Each row is a point. Examples show where two turns around zero, p and q, send a point. Where does a point land after both, in the order given? Backwards means that the second turn is done in reverse. Each puzzle has new turns, and all numbers are rounded.

Turn p:
|  .40 | -.04 | -> |  .40 | -.06 |
|  .05 | -.40 | -> |  .03 | -.40 |
| -.26 | -.07 | -> | -.26 | -.06 |
| -.19 |  .51 | -> | -.16 |  .52 |
Turn q:
| -.56 | -.01 | -> | -.53 | -.19 |
|  .37 | -.12 | -> | .39 | .00 |
| .19 | .13 | -> | .14 | .18 |
Where do these land?
q, then p: | -.27 | -.20 | -> | -.21 | -.26 |
q, then p: | .07 | .03 | -> | .06 | .05 |
p, then q: | .22 | .28 | -> | .14 | .33 |
p, then q: | -.56 |  .05 | -> | -.55 | -.10 |
q, then p: |  .53 | -.15 | -> | .55 | .00 |

Turn p:
| -.22 | -.43 | -> |  .05 | -.48 |
| -.43 |  .23 | -> | -.49 | -.04 |
| .38 | .23 | -> | .20 | .40 |
| -.13 |  .09 | -> | -.16 |  .01 |
|  .39 | -.12 | -> | .39 | .11 |
Turn q:
| -.20 | -.32 | -> | -.23 | -.30 |
| -.05 |  .39 | -> | -.02 |  .39 |
| .10 | .43 | -> | .14 | .42 |
| -.23 | -.11 | -> | -.24 | -.09 |
|  .39 | -.39 | -> |  .35 | -.42 |
Where do these land?
q, then p: | -.16 | -.54 | -> |  .11 | -.55 |
p, then q backwards: | -.03 |  .35 | -> | -.24 |  .26 |
q, then p: | .18 | .19 | -> | .07 | .25 |

Turn p:
|  .03 | -.22 | -.11 | -> | -.21 | -.06 | -.12 |
| -.29 |  .15 | -.20 | -> | -.13 |  .27 |  .24 |
| -.46 | -.18 | -.11 | -> | -.38 |  .01 |  .33 |
|  .11 | -.03 | -.03 | -> |  .01 | -.01 | -.12 |
|  .23 | -.01 |  .08 | -> |  .14 | -.09 | -.18 |
| .38 | .30 | .38 | -> |  .59 | -.13 | -.13 |
Turn q:
| -.02 | -.07 | -.18 | -> | -.08 |  .05 | -.17 |
| -.17 | -.08 |  .06 | -> | -.17 | -.07 |  .07 |
|  .19 | -.01 |  .75 | -> |  .35 | -.48 |  .50 |
|  .00 |  .08 | -.15 | -> | -.01 |  .15 | -.08 |
| -.12 |  .22 | -.23 | -> | -.09 |  .33 | -.02 |
|  .11 | -.14 | -.25 | -> | -.01 |  .02 | -.31 |
Where do these land?
p, then q: |  .30 | -.06 |  .19 | -> |  .05 | -.06 | -.35 |
q, then p: | .24 | .09 | .24 | -> |  .13 | -.20 | -.26 |
q, then p: | -.16 | -.16 |  .10 | -> | -.16 | -.14 |  .13 |
q, then p backwards: | -.23 |  .39 | -.17 | -> | -.22 |  .24 | -.35 |
q, then p backwards: | -.15 | -.25 | -.37 | -> |  .19 | -.29 | -.32 |

Turn p:
|  .08 | -.46 | -.08 |  .19 | -> |  .18 | -.46 |  .12 |  .07 |
| -.27 | -.03 |  .13 | -.31 | -> | -.42 |  .03 |  .03 |  .11 |
|  .15 |  .30 |  .04 | -.38 | -> | -.25 |  .30 |  .01 | -.33 |
|  .10 | -.07 |  .17 |  .75 | -> |  .67 | -.01 |  .16 |  .36 |
| -.05 |  .27 | -.27 | -.26 | -> | -.20 |  .15 | -.33 | -.22 |
Turn q:
|  .54 |  .34 | -.25 |  .30 | -> | -.05 |  .45 | -.60 |  .02 |
| -.05 | -.19 |  .33 |  .01 | -> |  .27 | -.04 |  .24 |  .13 |
| -.33 | -.54 |  .35 | -.25 | -> |  .34 | -.47 |  .50 |  .02 |
|  .10 |  .48 | -.15 | -.30 | -> | -.29 |  .32 | -.02 | -.40 |
| -.28 |  .05 | -.04 |  .14 | -> | -.22 | -.08 |  .10 |  .19 |
|  .01 | -.15 | -.23 |  .10 | -> | -.04 | -.19 | -.21 |  .05 |
Where do these land?
p, then q: |  .21 | -.23 |  .24 |  .39 | -> |  .48 |  .23 | -.07 |  .12 |
p, then q: |  .16 |  .21 |  .09 | -.35 | -> | -.20 |  .08 |  .33 | -.22 |
p, then q: | -.06 |  .08 |  .31 |  .06 | -> | -.02 |  .25 |  .10 |  .19 |
p, then q backwards: | -.36 | -.12 | -.17 |  .49 | -> |  .11 | -.39 |  .01 |  .50 |
p, then q: | -.29 | -.27 |  .00 | -.42 | -> | -.15 | -.41 |  .29 |  .23 |
p, then q: |  .33 |  .33 | -.48 | -.17 | -> | -.20 | -.09 | -.10 | -.65 |

Turn p:
|  .18 | -.20 | -.30 | -.30 |  .37 |  .25 | -> |  .11 | -.32 | -.53 | -.22 | -.06 | -.07 |
| -.01 | -.17 |  .39 |  .13 | -.13 |  .29 | -> | -.01 | -.09 |  .21 | -.06 | -.03 |  .49 |
| -.30 |  .36 |  .01 | -.13 |  .24 | -.32 | -> | -.16 |  .45 | -.18 |  .04 |  .29 | -.22 |
| -.31 |  .09 | -.32 | -.14 |  .07 |  .29 | -> |  .38 |  .15 | -.37 |  .10 | -.01 |  .04 |
|  .27 |  .36 | -.07 |  .35 | -.02 | -.14 | -> |  .13 | -.03 |  .38 | -.09 |  .26 | -.33 |
|  .23 | -.17 |  .15 |  .14 | -.35 |  .16 | -> |  .06 | -.20 |  .35 | -.04 | -.25 |  .19 |
| -.20 | -.10 | -.18 | -.17 | -.22 |  .23 | -> |  .24 |  .09 | -.16 |  .13 | -.29 |  .13 |
| -.27 | -.08 |  .05 |  .14 |  .01 | -.34 | -> | -.25 |  .12 |  .04 |  .35 |  .12 | -.04 |
|  .40 | -.09 |  .26 | -.02 |  .05 | -.43 | -> | -.52 | -.16 |  .23 | -.19 | -.01 | -.20 |
Turn q:
| -.10 | -.16 |  .23 | -.03 | -.02 |  .40 | -> | -.33 | -.22 |  .18 |  .13 | -.20 |  .07 |
|  .39 | -.16 |  .52 | -.15 |  .02 |  .06 | -> |  .23 | -.09 |  .42 |  .27 | -.29 |  .28 |
|  .03 |  .02 | -.18 | -.19 | -.21 |  .40 | -> | -.15 | -.26 | -.27 |  .00 | -.33 | -.02 |
|  .10 | -.15 | -.05 | -.16 | -.16 |  .06 | -> |  .08 | -.12 |  .01 | -.07 | -.24 | -.09 |
|  .13 | -.13 | -.14 |  .50 |  .01 | -.01 | -> |  .08 | -.15 |  .01 |  .26 |  .32 | -.32 |
| -.26 | -.06 | -.14 |  .02 |  .08 | -.16 | -> | -.10 |  .10 |  .01 | -.25 |  .18 | -.11 |
| -.16 | -.04 | -.19 | -.20 |  .27 | -.09 | -> | -.02 | -.05 | -.03 | -.38 |  .15 |  .12 |
| -.10 | -.07 | -.03 | -.14 |  .09 | -.69 | -> |  .33 |  .41 |  .20 | -.41 |  .18 | -.06 |
| -.03 |  .75 | -.02 |  .36 | -.09 |  .03 | -> | -.12 |  .39 | -.52 |  .44 |  .22 |  .12 |
Where do these land?
q, then p: | -.40 |  .21 |  .05 |  .22 | -.22 | -.23 | -> |  .05 |  .44 | -.01 |  .04 |  .30 | -.26 |
p, then q: |  .36 | -.06 | -.05 | -.09 |  .56 |  .09 | -> |  .11 | -.26 |  .11 | -.61 |  .03 |  .00 |
q, then p: |  .00 | -.11 |  .15 | -.25 |  .19 |  .07 | -> |  .02 |  .01 | -.03 | -.12 | -.16 |  .31 |
p, then q: |  .05 | -.28 |  .10 |  .17 |  .05 | -.02 | -> | -.20 | -.16 |  .20 |  .00 |  .04 | -.12 |
q, then p: | -.17 | -.02 |  .00 |  .37 | -.20 | -.32 | -> | -.21 |  .21 |  .09 | -.03 |  .34 | -.30 |
p, then q: |  .10 | -.04 | -.30 | -.36 |  .21 |  .60 | -> |  .42 | -.45 | -.32 | -.23 | -.29 | -.13 |
q, then p: |  .09 |  .11 | -.20 | -.36 | -.25 | -.05 | -> |  .16 |  .04 |  .05 | -.06 | -.40 | -.24 |
q, then p backwards: | -.03 |  .20 |  .25 |  .30 | -.33 | -.14 | -> | -.38 |  .14 | -.14 |  .00 | -.20 | -.31 |
